Each wall is flat, endless, passes through zero and stands at right angles to its row. A trip goes straight from one point to another. Which walls does it cross, in order?

Walls:
(1): [-0.08  0.66 -0.50]
(2): [-0.10  0.13  0.06]
(3): [-0.39  0.20  0.28]
(4): [-0.55  0.32 -0.34]
(5): [0.12 0.04 0.32]
(6): [-0.34  0.63 -0.15]
(7): [ 0.20  0.08 -0.61]
(8): [-0.24 -0.60 -0.38]
(9): [ 0.06 -0.14  0.28]
Trips:
[-0.20 -0.15  0.56] to [-0.71 -0.65 -0.03] => 8, 4, 5, 2
[-0.07  0.11  0.29] to [-0.12  0.27  0.56] => none
[-0.41 -0.14  0.13] to [-0.34 -0.55 -0.01] => 6, 2
[-0.07  0.48 -0.12] to [0.50 0.34 0.18] => 5, 4, 3, 9
[-0.06 -0.01 -0.55] to [-0.32  0.32  0.03] => 2, 3, 8, 7
[ 0.46 -0.21  0.26] to [-0.01 -0.04  0.48] => 3, 2

Walls:
(1): [-0.07 -0.11 -0.25 -0.56 -0.28 -0.51]
(2): [-0.05  0.04 -0.08 -0.29 -0.04  0.14]
(3): [ 0.18  0.24 -0.58  0.29 -0.07  0.12]
(4): [ 0.42 -0.22 -0.31  0.12  0.19 -0.42]
(5): [-0.01  1.10 -0.60  0.18  0.52 -0.47]
(6): [ 0.02 -0.19 -0.11 -0.03 -0.30 -0.55]
Trips:
[ 0.15 -0.83 -0.31  0.06 -0.56 -0.25] to [-0.04 -0.27 -0.61 -0.11  0.67  0.23] => 2, 6, 5, 1
[-0.19  0.15  0.43  0.27  0.30  0.32] to [ 0.04  0.51 -0.38  0.19 -0.27 -0.21] => 5, 3, 6, 4, 1
[-0.26 -0.17  0.50 -0.32  0.12  0.16] to [ 0.20  0.14  0.27 -0.32  0.05  0.30] => none
[-0.15 -0.15 -0.19  0.07 -0.27  0.58] to [ 0.51  0.93 -0.55 -0.11  0.10  0.28] => 5, 4
[ 0.08 -0.18 -0.12  0.35 -0.39  0.02] to [-0.12  0.06  0.26 -0.06 -0.06  0.02] => 4, 3, 6, 2

Walls:
(1): [-0.37  0.13  0.84 -0.08 -0.04  0.18 -0.31 -0.26 -0.36]
(2): [-0.28 -0.48 -0.08  0.18 -0.08 -0.40 -0.51 -0.11  0.00]
(3): [ 0.06 -0.09  0.13  0.14  0.00  0.03 -0.10 -0.38  0.05]
(4): [ 0.11  0.05 -0.04 -0.29  0.04  0.08  0.22  0.27  0.36]
(5): [ 0.27 -0.30  0.05  0.01  0.62 -0.36  0.13  0.02  0.30]
(6): [ 0.05 -0.11  0.13 -0.14  0.51  0.12  0.66  0.16  0.16]
(7): [ 0.10 -0.06  0.97  0.15  0.38  0.71  0.20  0.24  0.30]
(8): [ 0.30 -0.09 -0.27 -0.62  0.28 -0.09 -0.25 -0.27  0.27]
(9): [-0.31 -0.14 -0.21  0.14  0.36  0.43 -0.03  0.20 -0.12]
(10): [-0.50  0.26 -0.14  0.10  0.31  0.27  0.00 -0.09  0.23]
Trips:
[-0.06 -0.34 -0.25 -0.02 -0.26  0.04 -0.18 -0.08  0.05] to [-0.10 -0.48 -0.50  0.12  0.03  0.37  0.37 -0.35  0.13] => 10, 6, 5, 4
[-0.19  0.41  0.78  0.08 -0.10 -0.22 -0.05  0.64 -0.98] to [-0.26  0.39 -0.22 -0.11 -0.09  0.05 -0.11  0.19 -0.21] => 9, 7, 10
[-0.58 -0.26 -0.07  0.01  0.43 -0.17 -0.55  0.54  0.45] to [-0.11  0.35 -0.02  0.22  0.33 -0.28  0.26 -0.16  0.11] => 6, 8, 7, 2, 3, 4, 9
[-0.44  0.35 -0.20  0.07  0.47  0.32  0.31  0.38  0.79] to [ 0.31  0.02 -0.05  0.18 -0.26 -0.41  0.46 -0.14  0.03] => 9, 7, 10, 3

Walls:
(1): [-0.09 -0.36 -0.64 -0.27  0.32  0.49 -0.54  0.05 -0.36  0.20  0.02  0.35]
(2): [-0.11 -0.24  0.00  0.27 -0.10 -0.44  0.34  0.23  0.07 -0.68 -0.15 -0.50]
(3): [ 0.98  0.32 -0.09  0.43 -0.59  0.12 -0.20  0.05 -0.64 -0.35  0.49 -0.29]
(4): [-0.16  0.12  0.30  0.11 -0.57  0.29  0.22  0.19  0.41  0.10  0.01  0.16]
(5): [-0.27 -0.22 -0.03 -0.07  0.01  0.23 -0.14  0.14  0.16 -0.04  0.26  0.63]
(6): [-0.08  0.43 -0.61  0.82  0.45  0.37  0.43  0.20  0.28 -0.09 -0.12 -0.28]
(7): [-0.30  0.30 -0.10  0.66 -0.34  0.10  0.23  0.49  0.06  0.33  0.00 -0.17]
(8): [ 0.02  0.09 -0.37  0.06 -0.07 -0.28 -0.09  0.24 -0.21  0.01 -0.25 -0.16]
(9): [ 0.18 -0.12 -0.39  0.39  0.19 -0.08 -0.53  0.37  0.48  0.06 -0.23 -0.85]
Trips:
[ 0.21  0.16 -0.25  0.29 -0.39  0.03 -0.07 -0.45 -0.03 -0.01 -0.41 -0.64] to [-0.25 -0.28 -0.66  0.52 -0.35 -0.18  0.30 -0.01 -0.49 -0.25  0.19 -0.25] => 1
[-0.09 -0.59  0.02 -0.03  0.34  0.13 -0.37  0.35 -0.15 -0.40 -0.31 -0.12] to [-0.10  0.19 -0.54  0.80 -0.37  0.16  0.57 -0.18  0.16  0.01 -0.45  0.16] => 6, 7, 4, 5, 1, 3
[ 0.14  0.01 -0.40  0.02  0.23 -0.14  0.46 -0.40 -0.56 -0.25  0.14 -0.23] to [ 0.04  0.21  0.28 -0.23  0.34 -0.46 -0.17  0.44 -0.30 -0.17  0.33 -0.18] => 1, 6, 9

Walls:
(1): [-0.89  0.08 -0.15  0.01  0.06 -0.26 -0.03  0.06 -0.27 -0.04 -0.33  0.09
  0.08  0.43  0.38  0.17 -0.16  0.07]
(2): [-0.03 -0.14 -0.04 -0.12 -0.25 -0.22 -0.09 -0.60  0.00  0.21  0.38  0.08
  0.42  0.10  0.10 -0.15 -0.10 -0.17]
(3): [ 0.00 -0.04 -0.02 -0.24  0.76 -0.02 -0.19  0.33 -0.27  0.08  0.19 -0.01
 -0.48 -0.18 -0.65  0.02 -0.38 -0.18]
(4): [-0.71  0.19 -0.11 -0.16 -0.33 -0.42  0.81  0.45 -0.15 -0.19 -0.06 -0.70
 -0.10  0.84  0.50 -0.24 -0.04 -0.37]
(5): [-0.40  0.12 -0.64  0.12 -0.04  0.24  0.20 -0.13 -0.38  0.52  0.29  0.48
  0.38 -0.38  0.01  0.00 -0.56  0.38]
(6): [ 0.23 -0.02  0.27 -0.59 -0.05 -0.23  0.05  0.22  0.02  0.48  0.10 -0.16
  0.28  0.44  0.58  0.62 -0.34  0.17]
(7): [-0.21 -0.16  0.58 -0.28  0.04 -0.35 -0.66  0.28 -0.03  0.12 -0.59  0.08
  0.12 -0.49  0.10 -0.11 -0.45 -0.35]
(8): [-0.12  0.65 -0.30  0.06  0.30  0.15 -0.23  0.13  0.22  0.58 -0.26  0.22
  0.05 -0.31  0.50 -0.24  0.47  0.04]
(9): [ 0.15  0.16  0.25  0.12 -0.14  0.05  0.41  0.03  0.35 -0.40  0.16  0.02
  0.16  0.25 -0.07 -0.24  0.41  0.28]
(10): [ 0.12  0.10  0.03 -0.35 -0.07 -0.18  0.15  0.32 -0.49 -0.02 -0.01  0.40
  0.45  0.02 -0.60  0.24  0.37 -0.14]
(11): [-0.36 -0.88 -0.31 -0.10  0.17  0.86  0.03 -0.15 -0.28  0.38 -0.42  0.47
 -0.53 -0.81  0.17 -0.20  0.38  0.09]
(12): [ 0.21  0.09  0.07 -0.27 -0.02  0.02  0.24  0.37  0.09  0.02  0.10  0.65
  0.41  0.42  0.47 -0.10 -0.28 -0.07]
Trips:
[ 0.00  0.00 -0.16 -0.13  0.21  0.16  0.01 -0.76  0.16  0.33  0.67 -0.17
 -0.36  0.17 -0.13  0.21  0.08  0.01] to [ 0.37 -0.12 -0.18  0.17 -0.18  0.02 -0.08 -0.73 -0.74 -0.02  0.19  0.30
 -0.01  0.05  0.22  0.00 -0.22 -0.31] => 6, 3, 12, 10
[-0.50  0.03  0.42  0.11  0.72  0.13  0.03 -0.09 -0.13 -0.14  0.07  0.73
  0.22 -0.36  0.12  0.35 -0.69 -0.08] to [-0.01 -0.10  0.07 -0.34  0.23  0.55  0.01  0.26 -0.19  0.36  0.03  0.52
  0.39  0.43  0.27 -0.02  0.07  0.76] => 8, 7, 9, 3
